Each row of a before or after table is a point. The points were changed in one or more steps. Then noise was added and the rows were shuffled. The steps act on columns, c1 being the first. What was done? A step turns or swaps two columns, mirrors them in a line or flattens them onto one, adds a multiple of one to another, or multiplies or shifts one. Angles are multiples of 10 degrees, from the lower column toward the higher: turns from -170 to 170, lines from 10 to 170 but not 90. Use the fewest steps. Two steps may share a column if one is a turn and the other turns, adds or multiplies; they go together, in the order done. Otherwise the lowest column goes first.

Before, 10 rows:
[[-32  -8 -39]
 [ -2  -2 -33]
 [ 62 -92  49]
 [-24  43 -28]
 [ 11  -6 -66]
 [ 17   7 -85]
 [-59  11 -50]
 [-52  23  34]
 [ 71 -28  35]
 [ -3 -39 -19]]
After:
[[ 15  57 -27]
 [ 38 -45  62]
 [ 18 -17  14]
 [-72 -74 -61]
 [ 34 -35  45]
 [ 49  -9   5]
 [-79 -42   4]
 [ 35  30  35]
 [ 13 -33 -15]
 [ 78  12   5]]
Steps: turn c1 and c3 by 140 degrees; turn c2 and c3 by 40 degrees

Before, 8 rows:
[[-17  13 -17 112  67  29 -20 -49]
 [-16 -74 -17  30   6  16 -11  -4]
 [ -2   4 -53 -17   8 -81 -14  38]
 [-40 -29   7  -8 -27 -15 -42  18]
 [-18  28 -25  53  57  45  21 -78]
 [-30 -72  14  29 -45 -35 -11 -26]
 [-36   5 -41  24 -19 -21  20  30]
 [  0   3 -63  78  16  26 -44 -55]]
After:
[[-16 -74  16  27   9 -16 -12 -77]
 [  0   3  25  76  27 -64 -45 -50]
 [-36   4 -20  16   5 -41  20  35]
 [-28 -71 -35  12   5  16 -12 -98]
 [ -2   4 -83 -12  -6 -54 -13  43]
 [-40 -27 -14 -15  -5   9 -43  -9]
 [-19  30  47  64  26 -26  21 -52]
 [-16  14  28 120  43 -18 -22 -37]]
Steps: add 1 times c2 to c8; swap c3 and c6; flatten c4 and c5 onto the line at 20 degrees

Before:
[[ 24  62   4 -19 -23  13 -28 -15 -25  50   7 -12]
 [-18 -18  11 -39 -53  33  29  26  -3  44  51  -2]
 [-24  -6 -65 -11   3 -35  40  33 -27   3 -65 -81]
 [-39  -4  32 -81 -36  47 -65  20 -67  34   2 -91]
 [ 61  38 -48 -81  17  43  41 -13  -3  54  14 -38]
 [ -1 -38 -16  22  52 -18  31   0 -70 -59 -62   4]
 [ 64 -26  45  33  52 -56 -62  60 -10  42 -39  17]
 [ 16 -31  36  31  57  63  13 -37 -80 -66 -20 -39]
 [ 17  65  12 -11  65 -33 -17 -23 -23  49  45  -9]
 [  5 -42 -10 -79 -30 -10   2 -23 -58 -51  26  10]
 [-49  35  47 -61 -48 -21  36  23  18 -62  35  14]
 [-40  36  53  32 -19 -65  -3 -34  35  25 -14 -87]
 [ 32 -15 -58  19 -29  46  23  35 -12 -48  16 -92]
 [-36 -54 -63 -37  22 -27 -93 -31  19  32 -48  -6]]
After:
[[  25  -23  -41    7   25   -4   19   88  -19   68  -23   47]
 [ -29  -85  -98  -32  -26   -1   17  -70    9  -39   53   67]
 [  80  -42   56  -49  -18   15   81  -29   51  -65  -17    1]
 [  66   61 -102   44   -9  -70  -32   47   17  -12   70   12]
 [  34  -47   52  -27   41   -6  -42   21   85   91  -24   33]
 [  15  -61  -16  -68   35   52  -18   16   79   32    0  -21]
 [  35  104   15   47  -12   -7  -12  -16   65  -60   -6   23]
 [ -62   54   14   51    9   55    0   26  -49   35   47  -37]
 [ -47   58   69  -25  -21   34  -28   41  -32  -59  -24   82]
 [  19   99   -6   16   33  -44    2  -16   -9  -29   16   32]
 [ -48   -6  -23   32   76  -60   49   25    2    5   77   99]
 [  -3  -68  -55   51   63   41  -22  -14    3   34   67   -1]
 [ -23   -8  -88  -59   21   27    7   92   16  -23   31   28]
 [ -30  -28   -4   60   28  -54   10   28  -45  -12   19  -25]]
Steps: add 0.3 times c5 to c1; turn c5 and c9 by 120 degrees; multiply c2 by 1.6; turn c4 and c11 by -110 degrees; add -0.7 times c11 to c3; turn c6 and c10 by 140 degrees; turn c7 and c8 by -120 degrees; turn c8 and c12 by 140 degrees

Before, 14 rows:
[[  37    1   39   14    9    9   -8  -24  -20  -21   15    4    5  -25
    21   -1  -23   -6    8   -8]
 [  -7   -2    3  -48   -4   -1    8  -12  -13  -17  -21  -16   25   20
   -14   26  -29  -21    9   34]
 [ -44   18   18   15   14   78   -9  -14  -22    3  -29   46  -37   20
   -16   23  -34    4  -20   36]
 [  17   23   46   28   19  -11   10   -8  -25  -21    2  -14   22    1
   -13   -2   34    1   -4   23]
 [   7   -8  -14   42   11    0   13   -6  -11  -36  -17   13   16  -27
   -16   17   -5    9   12    6]
 [  21    3   75   40  -20  -15   14    5  -19   29  -46   -3   -9  -22
    48   17  -20    4    7    5]
 [  38   -1  -10   31    6   18  -12  -11  -20  -12  -39  -14   19   41
    18   17  -14  -54   -9   33]
 [ -10   15   -3   34   18   13   15   -2  -21    2   13  -17   18   15
    -8   -8  -42  -18   10   21]
 [  17   11  -11   32  -72  -12    5  -18   -1   62   11  -17    3   -8
     2   13  121    8  -12 -116]
 [   6   26   -5   -5   -8  -21    9  -16    1  -31  -24  -14   -6  -21
   -14    9  -24  -53  -26   29]
 [  38   -3   -3   27  -53   18   -8  -13  -17   23   11    6   13   -6
   -17    0   -4    3   -5   35]
 [-115   -4   51   -8   -1  -14  -58    4  -24  -34    3  -19   16  -17
    22   16   -8    1    3   23]
 [  32   10   33   32   11    2    8  -14   61  -41  -11  -22   11  -14
    -9   13  -28    6   -3   -2]
 [ -11   56   18   27    2   40   12   50  -20  -40  -28   37  -16   -1
    59   19  -17   13  -16   37]]
After:
[[  22    4   54   27  -22   19   15  -28  -18    6  -46  -27    8  -22
    47   -2   20    5    9    6]
 [ -10   15   24   19   18   11   14  -26  -20  -18   12    5   -9   12
    -9   -7  -32  -19    8   23]
 [  34   10   34   11   12  -36    8  -35   63  -28  -13   14    0  -16
    -7  -18   -4    8   -3   -2]
 [   8   25   11  -19   -7  -36    9   -4    3  -14  -26   -5    2  -20
   -14   -1  -21  -52  -26   27]
 [   6   -7   -1   23   11  -33   13  -32  -10    7  -21   22    2  -26
   -17  -23  -10   11   10    6]
 [-116   -3   34   -1   -3  -38  -58    8  -25  -21    6    1    2  -16
    23  -22   17    2    4   25]
 [ -43   17   32    1   13   43  -10  -18  -24   18  -27   79   15   22
   -14   15  -20    5  -21   36]
 [  36   -2   35   -9    8  -13   -8  -28  -22   -2   13   17   -3  -27
    20   -4    0   -8   10   -9]
 [  37   -4   -1    6  -54   27   -6  -28  -16    5   12    7   -2   -6
   -16   -9   -4    4   -6   35]
 [  -9   52   21   56    5  -13   10   10  -19   14  -30   61    9   -2
    60    1   -4   13  -20   37]
 [  17   27    4   11   17  -21    9  -29  -23  -13    2   -2   -6    1
   -14  -15   45    0   -6   25]
 [  19   11  -84    9  -71   47    4  -38    0   -2   10  -47    4   -7
     1  -11   89    9  -13 -116]
 [  -5   -3   21  -43   -7  -15    9   29  -12  -18  -20    2    0   24
   -14  -34  -22  -21   10   32]
 [  37   -2    4   13    6   -3  -15  -32  -20  -22  -40   16   -2   41
    17  -25  -17  -57   -6   34]]
Steps: multiply c3 by 0.7; turn c3 and c17 by 40 degrees; turn c4 and c8 by -50 degrees; turn c6 and c10 by -60 degrees; turn c10 and c12 by -70 degrees; turn c13 and c16 by -130 degrees; multiply c13 by 0.4
